Each wall is flat, endless, passes through zero and stands at right angles to its row. A trip goes straight from one point to another. List the walls that it crosses, first one first.

Walls:
(1): -0.30  0.50  0.01
(2):  0.02 -0.50  0.07
(3): -0.04  0.01  0.13
(4):  0.44 -0.50  0.07
Trips:
 0.35  0.70 -0.30 to -0.26 -0.67 -0.11 => 1, 4, 2
 0.07 -0.67 -0.15 to  0.10 -0.72  0.04 => none
-0.09 -0.02  0.04 to -0.10 -0.14  0.16 => 1, 4
 0.29 -0.02  0.23 to  0.23 -0.04  0.88 => none
0.15 0.19 0.05 to  0.08 -0.05  0.54 => 4, 1, 2
 0.16 -0.11 -0.17 to -0.16  0.05  0.02 => 4, 1, 2, 3
-0.05  0.24  0.22 to  0.47 -0.45 -0.01 => 4, 1, 2, 3
 0.03 -0.10  0.40 to  0.45 -0.55 -0.35 => 3

Walls:
(1): -0.02  0.05 -0.41 -0.17  0.10 -0.42  0.01  0.03
(2):  0.79 -0.30 -0.34  0.21  0.09 -0.45  0.30  0.15
(3): -0.57  0.04 -0.23 -0.41  0.44 -0.13  0.34  0.07
(4): -0.23 -0.13 -0.23  0.00  0.29 -0.71 -0.15  0.14
(5): -0.05 -0.01  0.35 -0.07 -0.51  0.09  0.31 -0.42
Trips:
-0.37  0.34 -0.45  0.19 -0.38  0.23  0.56 -0.13 to -0.28 -0.27  0.03  0.17 -0.17 -0.03  0.64 -0.04 => 1, 2
 0.50  0.28 -0.31  0.23  0.40 -0.60 -0.14 -0.46 to  0.08  0.14 -0.32 -0.21 -0.34 -0.31  0.15  0.13 => 3, 5
-0.34  0.11 -0.26  0.10 -0.03 -0.49  0.24  0.36 to -0.50  0.68 -0.35 -0.40  0.30  0.13 -0.70 -0.11 => 2
-0.16 -0.59 -0.08 -0.04 -0.04  0.30  0.01 -0.04 to  0.04 -0.05 -0.04 -0.24  0.11 -0.08  0.25 -0.11 => 2, 1, 4
-0.15  0.18  0.16  0.39  0.20 -0.21 -0.22 -0.33 to -0.17 -0.12  0.35  0.01 -0.43  0.08  0.03  0.48 => 5, 4

Walls:
(1):  0.13 -0.21 -0.14 -0.06 -0.28 -0.19 -0.37  0.03  0.23  0.82  0.03 -0.06
(2): -0.23  0.05  0.10 -0.04 -0.15 -0.15  0.23  0.01 -0.92 -0.06  0.10  0.28
(3):  0.07 -0.27 -0.51 -0.10  0.15  0.26 -0.44  0.21 -0.21  0.54  0.43  0.07
Trips:
 0.67 -0.28  0.42 -0.72 -0.47 -0.05  0.33  0.54  0.00  0.28  0.23 -0.09 to -0.24 -0.32  0.01  0.27 -0.25  0.04 -0.35 -0.06  0.22 -0.02 -0.09 -0.24 => 2
-0.48  0.59 -0.12 -0.25  0.19 -0.40 -0.15  0.25  0.07  0.04 -0.19  0.38 to -0.16  0.08  0.56  0.03  0.09 -0.12  0.36 -0.03 -0.31  0.38 -0.49  0.15 => none
 0.22 -0.07 -0.18  0.04 -0.64  0.17  0.25 -0.13 -0.06 -0.01 -0.23  0.29 to -0.48 -0.29  0.21  0.41  0.55  0.49  0.47 -0.31  0.31  0.01 -0.05  0.13 => 1, 2
-0.71 -0.25 -0.36 -0.22  0.18  0.13 -0.18  0.30  0.02 -0.40  0.50  0.04 to  0.40  0.27 -0.24 -0.25  0.09 -0.46 -0.47  0.41 -0.01 -0.43  0.01 -0.21 => 2
 0.05  0.33  0.42  0.30 -0.20 -0.22  0.16 -0.26 -0.47  0.01  0.18 -0.05 to  0.02  0.32  0.04  0.09  0.24 -0.26 -0.57  0.03  0.12  0.28 -0.06  0.06 => 1, 3, 2
-0.15 -0.10  0.05  0.56  0.20  0.62 -0.03 -0.17  0.26  0.00  0.19  0.16 to -0.01  0.44 -0.07 -0.15  0.76 -0.15 -0.16  0.18 -0.03  0.68  0.31  0.10 => 1
-0.31 -0.15 -0.14  0.54  0.36  0.09  0.28  0.67 -0.40  0.29 -0.09 -0.45 to  0.16  0.39  0.13 -0.01 -0.02  0.23 -0.04  0.17 -0.30 -0.16 -0.24 -0.01 => 3
 0.19  0.42 -0.10 -0.40 -0.47  0.05  0.38 -0.25 -0.09 -0.56  0.45  0.34 to -0.38  0.18  0.22 -0.07  0.26  0.02  0.43 -0.01  0.40  0.18 -0.05  0.26 => 2
